Each wall is flat, endless, passes through zero and stands at right angles to its row. A trip goes straight from one point to another. List the walls that it crosses, first one first.

Walls:
(1): [  4.4 -30.1  -7.9]
(2): [ 4.3 -9.6  1.4]
(3): [-6.8  8.4  3.3]
(4): [22.6 18.7 35.9]
(5): [-27.9 -14.2  -5.3]
(6): [-23.8  10.3   0.9]
(7): [  5.9  15.8 -19.9]
Trips:
[-2.5  0.1 32.8] to [-10.6  -9.1  19.5] -> 5, 1
[ 14.8 -12.7  32.4] to [-3.4 12.0  5.5] -> 1, 3, 2, 6, 7
[ 23.0 -16.1   2.0] to [13.2 -5.1 12.3] -> none
[-10.0   1.2 -28.7] to [  3.3  -8.4 -32.4] -> 6, 2
[-18.1 -14.1 -13.8] to [-24.8 -17.6  17.0] -> 3

Walls:
(1): [  5.0  -6.1   4.1  36.4  -3.7  -3.6 -21.8  28.4  -3.6   5.7 -17.1 -13.8
 -10.8  29.4]
(2): [ -5.9  20.5 -22.6  14.4  12.5 -19.9 -24.2  -3.5  20.1 -12.8  -8.1  27.7
  -0.3   0.5]
(3): [-14.9  -4.7 -16.1  -9.5 -13.2  -0.1  10.7 -29.9  -2.5  19.5   0.0 -19.8
   5.9  12.1]
(4): [  7.3  -5.8  -9.6 -14.6 -36.6 -22.5   8.8  13.8 -10.7   7.5 -24.1 -24.1
  24.3  14.3]
(5): [  7.7  -2.3  -2.7  -2.7 -11.5  -8.1  -7.7   5.0  11.8   9.6  14.7   5.0
  44.6  -8.3]
(6): [ 14.4   0.4   0.1  18.4   2.3 -22.4 -21.1  14.5 -15.5   3.9 -10.6 -32.9
 -16.8  -5.4]
(7): [ -4.5  11.4   1.5 -24.4   9.9  -6.2   1.7   6.5  13.7   0.4  -0.6 -13.5
   6.6   3.2]
(8): [  9.5   8.9 -28.1  16.3  -8.4  -0.5  -3.9  -0.3  25.7  11.5  -9.5 -10.8
 -28.0  12.0]
(9): [ 15.9 -16.3  11.9 -18.9   8.0   6.6 -13.8  18.1   9.3   8.8  22.7 -17.9
 -10.6  -3.0]
(10): [ -2.5  -1.6  -7.2   0.1   5.3   0.1 -10.9 -14.8 -40.5  -9.8  17.7   8.2
  -2.9  -8.4]
Trips:
[ -8.5  18.4   9.5  21.2  24.1  -8.9   8.3  25.0  -1.0   2.9 -23.0  -4.7
  28.1 -33.5] to [ 22.0  33.4 -32.7  33.1   8.7  29.3  31.8 -17.5 -19.5  -6.2 -18.5 -13.1
 -12.6 -20.4] -> 4, 7, 5, 8, 10, 1, 3
[ 33.6 -23.6  -6.9 -25.1   6.5   4.1   1.0  27.7  27.2  -8.0   9.4   4.7
 -42.2   8.4] to [  4.6  13.9   0.5  35.4  16.5 -12.3  -4.6  22.8   1.9   6.8  -1.3  -5.9
  -1.9   7.5] -> 2, 7, 9
[  6.3  19.1   9.0  -2.8 -12.1   1.5   0.6 -19.8   5.1   6.4 -20.4 -18.4
 -20.7  22.9] to [ 14.5 -18.7   6.2  -9.1  -6.5 -23.8  -8.1   7.2 -18.4   3.2   8.5  -8.1
  19.3  42.0] -> 9, 5, 8, 10
